Rows are points. Each copy is the shape, with its points in the same order, stretched, turned, moved and blurred by noise. Some copies are also mirrored. Which?

Shape (7 x 2)
[[ 16 -13]
 [ 35  13]
 [-17 -30]
 [  6   6]
 [-10 -13]
 [ 49  -7]
 [-22 -22]]
Copy 1 (7 x 2)
[[-17 -12]
 [ 14 -21]
 [-43   8]
 [  3   6]
 [-27  10]
 [  1 -41]
 [-34  19]]
Copy 1 is: only turned
Copy 2 (7 x 2)
[[ 14  -4]
 [ 38  24]
 [-26 -26]
 [  3  13]
 [-17  -8]
 [ 55   6]
 [-33 -21]]
Copy 2 is: only turned
Copy 3 (7 x 2)
[[-28 -10]
 [-39  24]
 [  2 -43]
 [ -9   5]
 [  2 -21]
 [-60   9]
 [ 11 -37]]
Copy 3 is: mirrored

Shape (7 x 3)
[[-36  -1   0]
 [-35 -39  13]
 [-30 -10 -14]
 [  9  -5  25]
 [ 44   2  -5]
 [ 33 -18  -4]
 [ 20   0  -4]]
Copy 1 (7 x 3)
[[-15 -22  42]
 [ 16 -54  36]
 [ -1 -16  41]
 [  3 -27 -23]
 [ 14  15 -45]
 [ 27  -3 -28]
 [ 10   5 -20]]
Copy 1 is: mirrored
Copy 2 (7 x 3)
[[-31   4 -29]
 [-12 -33 -38]
 [-18  12 -39]
 [ -3 -16  21]
 [ 30  16  25]
 [ 31   3  12]
 [ 11  13  10]]
Copy 2 is: only turned
Copy 3 (7 x 3)
[[-33 -27  -9]
 [-11 -47 -23]
 [-30 -21 -27]
 [ 20  -6  11]
 [ 36  35 -12]
 [ 35  18 -24]
 [ 15  16 -11]]
Copy 3 is: only turned
Copy 4 (7 x 3)
[[-31 -16  33]
 [  7  -3  60]
 [-28   6  28]
 [ 17 -21  -5]
 [ 25  15 -45]
 [ 32  17 -22]
 [  9   6 -25]]
Copy 4 is: mirrored

Shape (9 x 4)
[[ 30   7   0 -10]
 [ 24  24  -8  -1]
 [  0 -27   8  43]
 [-18   9 -34  26]
 [-19  -5   3 -15]
 [ 27  10 -27  -6]
 [-33  23  -8  -8]
 [-21 -18  -3  41]
 [ 13  17  18 -13]]
Copy 1 (9 x 4)
[[ -1  29  31  -8]
 [ -6  41   8 -19]
 [ -3   0 -14  60]
 [ 15   9 -47  -5]
 [ -8 -27   0 -13]
 [ 21  35  10 -20]
 [-20 -17 -29 -38]
 [ -2 -10 -37  42]
 [-31  14  23 -18]]
Copy 1 is: only turned
Copy 2 (9 x 4)
[[  6  26   1  -5]
 [ -5  22 -11 -13]
 [ 49 -12 -17  -7]
 [ -4 -24 -31  13]
 [  7 -14  15   5]
 [ -8  20 -16  14]
 [-17 -24   3  -5]
 [ 35 -28 -19  -1]
 [  4  18  14 -27]]
Copy 2 is: mirrored
Copy 3 (9 x 4)
[[ 17 -27  -1  22]
 [ 16 -22 -16  19]
 [-47 -23   4   7]
 [-19  20 -20  16]
 [  3   2  15  -8]
 [ 15  -9  -7  37]
 [  9  18 -10 -16]
 [-45   1  -3   0]
 [ 20 -26  -3  -3]]
Copy 3 is: mirrored

Shape (9 x 6)
[[-15 -39   5   9  11  24]
 [ 15   8  -9  13  27  10]
 [ 16 -21  -8   3  22   6]
 [ 28  18  28 -13  24   4]
 [ 15 -26  11  -1 -17   5]
 [-17  16  14  -7 -45  -1]
 [ -6  -4  15   7  16  11]
 [ -7  31   1 -41 -31   6]
 [-23  19   9 -26 -14 -22]]
Copy 1 (9 x 6)
[[ 41 -36 -10 -12 -16  22]
 [  7 -15  -4  12  31  10]
 [ 10 -34   5   8   6  14]
 [ 14   4  39   3  31  -1]
 [ 15 -17  13   4 -34   9]
 [  0  20  -3 -26 -27  -5]
 [ 30 -14   1  -9  12   2]
 [-23  25  17 -37  -3  17]
 [-11  -2  11 -43   2 -17]]
Copy 1 is: mirrored
Copy 2 (9 x 6)
[[-38 -18  15  -1   6  33]
 [ 24  -7 -11  -8  11   6]
 [ -2 -27  -4 -13   6   7]
 [ 31   1  23 -39 -13 -18]
 [-17 -19   9  -6 -37  14]
 [-16  43  15  15 -60  -9]
 [ -1   3  22  -5   1   9]
 [-16  54  -6 -21 -48 -37]
 [-13  40  19   6 -23 -42]]
Copy 2 is: only turned
Copy 3 (9 x 6)
[[ 18 -43   4  27 -11 -10]
 [  4 -16 -19  12  25 -18]
 [ 23 -23 -17   2   8 -14]
 [  7  -9 -18 -16  35  17]
 [ 30  -3  -5   1 -13   4]
 [-19  24   8   8 -25   8]
 [  1 -22   4  13  11  -2]
 [-34  15 -18  -7 -20  15]
 [-35   8   8 -18 -17  -3]]
Copy 3 is: only turned

Shape (12 x 8)
[[ 20 -13 -19 -53 -30  21   4  10]
 [ 13  -4 -24   8  42  -8 -11  11]
 [ -6   4 -37  -8 -16 -36   9 -11]
 [ 41 -16   2 -20 -34   4   7  22]
 [-11   7  -1 -27   8 -16   3  -7]
 [  2  -3  10 -12   7  28 -21   5]
 [-25 -27 -14 -34   9  16 -27  -7]
 [ -7   1   6 -15   0 -49  13  13]
 [ 14 -16 -12 -17  -6  -4  15 -12]
 [  7  25 -44  14 -32 -15 -10 -31]
 [ 20  20   0  -3   6  -4   2   3]
 [ -9  19  -4  36 -26  13  12  22]]
Copy 1 (12 x 8)
[[ 37 -21 -43 -35  -5  20  -1  32]
 [ 22   4  39  -2  25  13 -33   0]
 [ -2 -14 -21   8  15  -9 -50 -11]
 [ 58  -5 -27 -21 -37   0  -3   1]
 [  2  -3 -15  -8  33  -9   0  -3]
 [ 18  18  -6 -17   5   9  23  33]
 [  1 -21   0 -16  24   5  17  55]
 [ -2  -4  -3  -8   6 -32 -18 -37]
 [ 28 -21 -10   9   5   7  -8  -3]
 [  3  26 -36  20   8  -3 -58  12]
 [ 22  28 -11  -3  10   2 -16 -13]
 [-10  44 -20  -3 -31  22 -22 -17]]
Copy 1 is: mirrored
Copy 2 (12 x 8)
[[ 38 -36 -32 -32 -11 -19   2  -5]
 [ -5   8 -26  11  31   3  26  34]
 [ -7 -20  -4  28  32 -23 -16 -16]
 [ 60 -20   4 -13  -2 -16   0   3]
 [ -8 -13 -12  20  -9 -10   9   3]
 [  8  -1 -16 -15 -26  17  11  18]
 [ -7 -27 -43   0 -12  19 -11  14]
 [ -1 -20  18  41   9 -25   3  14]
 [ 26 -14 -22  12  10   3  12  -5]
 [ -4  17 -18   4  39 -14 -20 -38]
 [ 12  12  -6  -2   4  -9  23   2]
 [ -1  -6  44 -26  12   4   2  -4]]
Copy 2 is: mirrored
Copy 3 (12 x 8)
[[  6 -19 -15 -18 -34  30 -31  33]
 [ 23  -7 -36  15  21 -16   9  -8]
 [ 16  12 -15 -32 -10   6 -11 -35]
 [ 15 -44   5   6 -30  22 -21  12]
 [ 10  11  -2 -23   8 -13 -12   7]
 [ -7   6  -3  21   9  11  -2  33]
 [-35  16 -25 -11  18  10 -31  24]
 [ 22 -15  12 -26  19 -13 -16 -20]
 [  4 -13 -15 -15 -24  -6  -5   3]
 [  8  41  -4  -2 -33  29  -2 -40]
 [ 34  -1   0  10  -7  -4   4   6]
 [ 13  -5  18   2   5  44  40  -9]]
Copy 3 is: mirrored
Copy 4 (12 x 8)
[[ -9   1 -23 -55   5  37   7  -9]
 [-16 -41  16  -5   6 -30   7  14]
 [-33 -11 -25   6  -5 -14  28 -26]
 [  7  10 -22 -46 -24   6  18  13]
 [-35  10   9 -19  -1 -10  -8 -28]
 [  4   2  23 -13  -1  14 -26   4]
 [-27 -32  17 -14  -2  27 -18 -29]
 [-47   8  -4 -17 -24 -32   9  -8]
 [-11   1   5 -28  -9   2  22 -17]
 [ 19   7 -30  38   2 -10  17 -23]
 [ -1  11   3 -14   6 -15  -3   1]
 [  4  39  -3  31   0  11  21  37]]
Copy 4 is: only turned

Shape (12 x 9)
[[ 13  19  35  16 -23  34  33   9 -24]
 [-20 -21  32 -15  -7   2  18  29   0]
 [  7  29  19 -12 -31  34 -24  19  34]
 [ 11  -4  17  24   7 -14  26 -19  10]
 [ 12   8  31 -17  29 -11 -13  31 -15]
 [ -2 -25   1  -9  35  -4  -7  22  29]
 [  1  25 -20  15  14   0  27  -9  41]
 [ -5 -34  19  19 -28  40  15  -5 -12]
 [ 18  22 -22 -33  21 -19  27 -20   6]
 [ 20 -20   4  24  10  -6  15  31  19]
 [-35  -8 -23  -6  15 -16   4 -16 -17]
 [-11  13   1 -29  21  28  -6 -16   3]]
Copy 1 (12 x 9)
[[  2  17 -10   3 -16  40  51 -18   8]
 [-12  10  25 -26 -21  37  11  15  25]
 [-11  35  -9 -40 -22  26 -12 -37   8]
 [ 33   8   3  14 -26   2  11  16   0]
 [-16  37  35   2   6  10   2   3  30]
 [  8  -3  20 -14   7  17 -31  18  23]
 [ 37 -14 -25  -8 -16 -10 -11  -5  26]
 [ -3  -8  -6 -10  -8  51  26  12 -31]
 [ 39  -1  13 -21   2 -37   7  -8  17]
 [ 16 -20  17  12 -16  29  -8   0  20]
 [-10 -14  -2  -7   4 -25   1  35   2]
 [  1  19 -10 -30  26   2  -3   3   6]]
Copy 1 is: mirrored
Copy 2 (12 x 9)
[[ 23  -3  -6  10 -48  16  19  32 -42]
 [-14 -15  29  -8   2  19   8  27 -30]
 [ -2  -9 -19 -14   2  44 -25  54   7]
 [  8  -7  20  20  -8 -37  18   6  -3]
 [ -8  35  17 -39   8  12  25  20 -19]
 [-31  -6   8 -20  45  -5  23  19   8]
 [-17  -6  -2  37   4 -16  22   7  41]
 [ 16 -45  -9   2  -4   6   2  20 -48]
 [  8   5  23  -1 -10  -8  46 -19  42]
 [-34 -10  -8  -5  -1 -21  20  25  -7]
 [ -5   0  31  14  20   0  18 -42   0]
 [ 19   2   6 -14  30  23  27   6   6]]
Copy 2 is: only turned
Copy 3 (12 x 9)
[[-32  -9  42 -31  21   7  29 -11   4]
 [ 19 -40  16 -31   9   4   0  -3   5]
 [-33  -5 -11 -27  19  40  -4  -9  24]
 [  7 -14  12  17  22 -13  23 -12   6]
 [ 19 -12  15 -16  46  26  -3  15 -18]
 [ 31 -30 -10   5   8  32   9   9 -12]
 [ 13   8 -13  13   2  -1  35   6  37]
 [-25 -34  33 -11 -12  20  15 -31 -21]
 [ 35  30 -25  -3   3 -22  23   9   1]
 [  0 -38   6  11  18   5  19  20  -5]
 [ 41  10  13  11 -17  -4  -7  -2  -1]
 [ 20  15  -1 -16  -2  40  14 -18  -8]]
Copy 3 is: mirrored
Copy 4 (12 x 9)
[[ 20  20   8  -3 -42  39 -18 -40 -13]
 [ 13  14  40 -18   6  -8 -24  -5 -28]
 [ -6  34  22 -34  -6  -5 -59 -26  31]
 [ 18 -32  -7  10 -20 -12  20 -21  -7]
 [ 31   8  23 -43  -9 -22  -6  39 -19]
 [ 13 -16  43  -3   1 -28 -13  36  -1]
 [ 20  -4  29  24 -23  -6  25  -8  30]
 [-14   5   1  20 -15  20 -40 -37 -33]
 [ -1  -5  18 -25  -6  13  60  22   8]
 [ 40 -32  15   5  -1  -4 -19  16  10]
 [-10  20  -2  27   9 -26  35  23 -29]
 [-24  15  31  -7 -28 -12  10  10  -7]]
Copy 4 is: mirrored

Shape (17 x 11)
[[-13  -2  -3 -22   8  27  -6  -5  -5   9   7]
 [ -6 -22   5   2 -27  -5  22   5  -9 -13   5]
 [ -3  13   9  -4   3  -6  13  -1 -11 -28   6]
 [  5  -1  -2  -8  19  -5   6 -22 -21 -10 -12]
 [ -7  11  -5  14   4  12   7 -23 -15  13 -14]
 [  3  12  19   2 -11   0  -8 -20  14   0  26]
 [ 14  12  34  -1  -4   7  -8 -14 -25 -12  26]
 [ 24 -19  -7  -6   1  -8  19  16 -24 -20   8]
 [ 15  -7  14   5 -21 -12  16  18 -22  10  11]
 [-14 -20  31 -20   3  16  -4 -25  -3 -15  26]
 [-14   0   7  -1   6 -17  20  13   5  -8 -13]
 [  1 -30  12   0 -23   2  -9  -8  15   2  13]
 [-11  -5  20 -22 -17  -7  -7  10  18   4  -2]
 [ -7 -22   4  10  16  10   4   6  -7   0  10]
 [ 22 -33   7 -20  20   4  -8   0  20   5  22]
 [ 19 -13  32   4 -20   1  -7   8  19 -15  10]
 [-15  15  37   1 -13   4  32 -26  19  12 -13]]
Copy 1 (17 x 11)
[[-14   2 -12  -5 -16   4  15  10  32   5   3]
 [ 33 -18   6   4   2   3 -20 -13   1  19  29]
 [ 14 -17   7  -8   0 -18   9  -3   6  -7  19]
 [-15  -9  10 -12  20 -20  -9  13  25 -10  21]
 [-16  21   5  -3  25 -11   6   4  13  12  17]
 [  5   3 -19  31   0 -22  16 -18   0   4  -4]
 [-16   1 -13  23 -16 -38   5 -13   8  -8  25]
 [ 26 -10  10 -19 -11 -15 -32   0  12 -16  24]
 [ 22  -2 -10   5 -16 -21 -29  -1 -19  13  26]
 [-13 -19   2  35 -13 -11   8  -3  35   5  18]
 [ 20 -27  20 -10   0  -1  -1   9 -14  15   6]
 [  9 -12 -11  31  -2  14 -16 -22   6  11   1]
 [  7 -37 -19   9 -16   7   4  -7 -12  23 -10]
 [ -1   6  22  13 -13   9  -7  11  10  -4  12]
 [  1 -12   2  19 -29  -4 -19   2  25 -12 -22]
 [  8 -21  -2  22 -20   1  -9 -43 -13   4  -8]
 [  2 -13  16  19  18 -30  18 -14   0  60   4]]
Copy 1 is: only turned
Copy 2 (17 x 11)
[[-15 -13  24 -15  -8 -14 -23   6   8   0 -15]
 [ 17  -7   5  15  -6   1 -24   1  26 -22  13]
 [-11   7  -1 -15 -10   8 -17  12  16 -18  20]
 [-12  10   6 -21  16  11   2  -2  14 -24   4]
 [  2  -9   6 -26  13  11  -1  -5  12  18   3]
 [ 15  26  10  -6  -9 -20 -26  19   2  20   9]
 [ 12  35  26 -33 -15   2 -38   9  14   2  15]
 [ -2   5   0  14  -4  30 -12  -2   7 -38   0]
 [ 40   1  13  -1 -26  16 -17  -6   8 -15  12]
 [ -6  21  41 -10   3 -35 -42  20  19 -14  14]
 [ -3 -16   0   4 -12   2  10   3  12 -17  16]
 [ 16  23  13  23  -3 -28 -23  -1  18   1  -6]
 [ 12  -2  10   2 -28 -31  -6   8  24 -13  -8]
 [-10  -4  24   8  -4   3 -10  -5   1   1  10]
 [ -6  30  28  28  -5 -13   0  12 -16 -21 -11]
 [ 13  44  18  24 -23  -8 -14  13  36   2   7]
 [ 38   3  18 -18   0 -16   2  30  22  21  25]]
Copy 2 is: only turned
Copy 3 (17 x 11)
[[ -4 -19  -3  -4  -7 -15   8  17  -4   3 -15]
 [ 27  33   2 -16 -15  12  -3   4 -15  18  12]
 [  4  31  -6 -12 -14 -14   0  13   2  -9   0]
 [-11  12 -16 -29  10  -5  -3   1   3  -5   9]
 [-17   7   5 -22  12 -12   7 -12  -1   6   9]
 [  2   3   1   2 -30 -13   0 -20  -4  -5   7]
 [ 19  10  -8   3 -12 -33 -10   4   9  -8  17]
 [ 11  34 -15   1  -5  17 -20  17   9   9  17]
 [ 22  28   0  11   0   4  -9  -7   7  19  11]
 [ 25 -11 -10 -23 -40 -12   6  19  -5   1   4]
 [  5  22   4 -14  -7  10   6   5  11  -2 -15]
 [ 26  -2   5  -3 -21  17  -6  -3 -14   4  13]
 [ 16   1   6   9 -14  -2  -3  -3  -5  -3 -29]
 [ 15  -8   1  -9 -12  19   7  19  16   5  14]
 [ 10 -25 -15   7 -34  28 -19   4  15   2   5]
 [ 30  12  18  17 -28   2 -25  -1  -1  -7   2]
 [ -2  14  20 -32 -26 -17   0 -32 -10  20 -22]]
Copy 3 is: only turned

Shape (16 x 12)
[[-26  12  -1 -23 -27 -27 -28   0  11   8 -29  18]
 [ 12  -7   0  -1   3   8  -4 -32  -9   9 -18 -27]
 [-27   9  -3 -30 -21  -6 -25 -12  30  34 -19  23]
 [ 11   9  -9  13   0   6  25  24 -10  -2  11   4]
 [  9  -5 -12  -1  17 -10  -4 -20   4  -8 -16   7]
 [-12  29 -22   7  -3  12  27   6  19 -18  12   4]
 [ -4  17  20  24   3  13  19   6  11 -23  -6   4]
 [-39  -1  -5 -23   1  -9 -28   7  15  37 -26   4]
 [-19  50  -9  10   9  -5  24  -1  -1 -14 -16  12]
 [-38   2  -6 -19  -4  -2 -16  -6  -4  33   0  18]
 [  1  26  -2 -12  11   9  18  19   5 -25  -2 -13]
 [ 26  -1  19 -20  23   1  -6 -27  -6  18  -2  -4]
 [-18  12   6  -6  -1   4  10  -3  -4 -33   7   4]
 [ 28  13  -6   5  19  22 -34 -18 -13   8  -2  -9]
 [ 18   8   7 -17  -7   9  -8 -29 -16   7 -26  -7]
 [-12  41   0  19  -4 -20  22   6  11 -23  15 -12]]
Copy 1 (16 x 12)
[[ -4  10 -19 -21 -18 -48   6 -20  38 -16 -13   5]
 [ 21 -41  15  12  -1 -11 -19 -20   1  18 -18 -29]
 [  4 -17 -18 -21 -12 -45   0  19  60 -16 -14  11]
 [ 17  28  -2 -10   9  30   0   7  -8  12  16   7]
 [ 12 -10  18  24  -3 -13  -3 -27   9  16  -1   8]
 [ 31  18 -27  13 -12  36 -12   2  13  -8  27  18]
 [  7   7  11 -10 -24  47  -6 -24   2   4  12  17]
 [-22  -2   0  -4  -7 -43 -10  19  46 -16 -28   2]
 [ 24  36 -17   5  -9  39 -17 -22  27   0 -12  27]
 [ -9 -19 -24 -12   4 -28   1  19  42   6 -22  23]
 [ 13  22   2   0   3  32 -19 -21   0 -21   1   1]
 [  5 -36  33   3  28  -2  -1 -21  25  18 -14 -10]
 [  2  -5 -13  -4  -4  18   2 -40  -6 -10   9  27]
 [ 32 -28  37  -7  19 -12 -46 -12  -4  35  -3   0]
 [ 32 -31  15 -12   7 -15 -12 -30  11   6 -30 -20]
 [  9  30 -37   4  -4  45 -10 -30  14  15  25   5]]
Copy 1 is: only turned
Copy 2 (16 x 12)
[[-23 -14  15   0 -14 -21  37  27 -19  35 -14 -31]
 [ 13  -8  21  17   2 -15 -14  13 -22 -22 -39   0]
 [ -9  -1  24  13 -25 -15  38   4   1  44 -31 -33]
 [ 31   3 -32 -13  19 -13   8   1 -19   5  20   4]
 [ -3   3   2  13 -12  -2   3  20  -5 -15 -15  -2]
 [ 17   9 -30 -28  14   2   7 -26 -25   9   9 -23]
 [ -8  19 -20 -18  41 -26   1 -18 -18   4  -3   9]
 [ -2  -2  27  18   5  13  33  27  -3  46 -27 -15]
 [ -1  27 -23 -42   1  -2   1   8 -36  21  -4  -6]
 [  2 -14  12   5 -18   6  19   7   3  40 -14  -5]
 [ 16  10  -7 -27  29  -8  -6   2 -17   0  13 -25]
 [  9  15  30  16 -17 -20 -16  22   6  -8  -3  -1]
 [-16 -15  -6 -28   7 -13   2 -10  -9 -10  11  -4]
 [  1  -4   3  12  -5 -10 -44  15   7   0 -26 -26]
 [  4  -3  21  -4 -18 -38  -9  23 -14  -7 -38 -16]
 [  0  12 -13 -23  19  -3  -4  -7 -55  11  27 -16]]
Copy 2 is: mirrored
Copy 3 (16 x 12)
[[ 13  48  12  -5 -17  -2  -3   9  22  29 -33   6]
 [ 12  10  23 -50  10  -7 -14 -30  -7  -8   4 -14]
 [ 20  23  40 -13 -30   3 -15   3  37  27 -45   8]
 [ -3  -5   0  28   7  22   6 -16 -21   5  15  -3]
 [  6  14  -1 -18  13   3   8 -18  15 -21 -15 -12]
 [-31 -17   9  36 -10   0  -2 -31   3   7 -20   7]
 [-16  -4   9  20   3 -15 -11   4  -9 -25 -14   4]
 [ 22  12  19 -24  -5  10  -9  11   6  33 -48   3]
 [-33   3   1  32  25  -7  -6 -13  18   4 -22   4]
 [ 32  -5   2 -13 -12   1  -9  -4  16  33 -19   9]
 [-42   3   9   5   7   6  18  -6  -9   6  -4  -2]
 [ 13   9  27 -50   9   2   6   1  20 -14  21 -24]
 [-15  -3 -12   6  -6 -26  11 -12   3  -1  -2   9]
 [  2   7 -12 -58   5  18 -24   2  12 -14  15 -21]
 [  7  30  26 -44   9   2  -8 -16  12  -2  16  -1]
 [-30  -1   7  32  -5 -29 -11 -14  -2  12  -6 -21]]
Copy 3 is: only turned
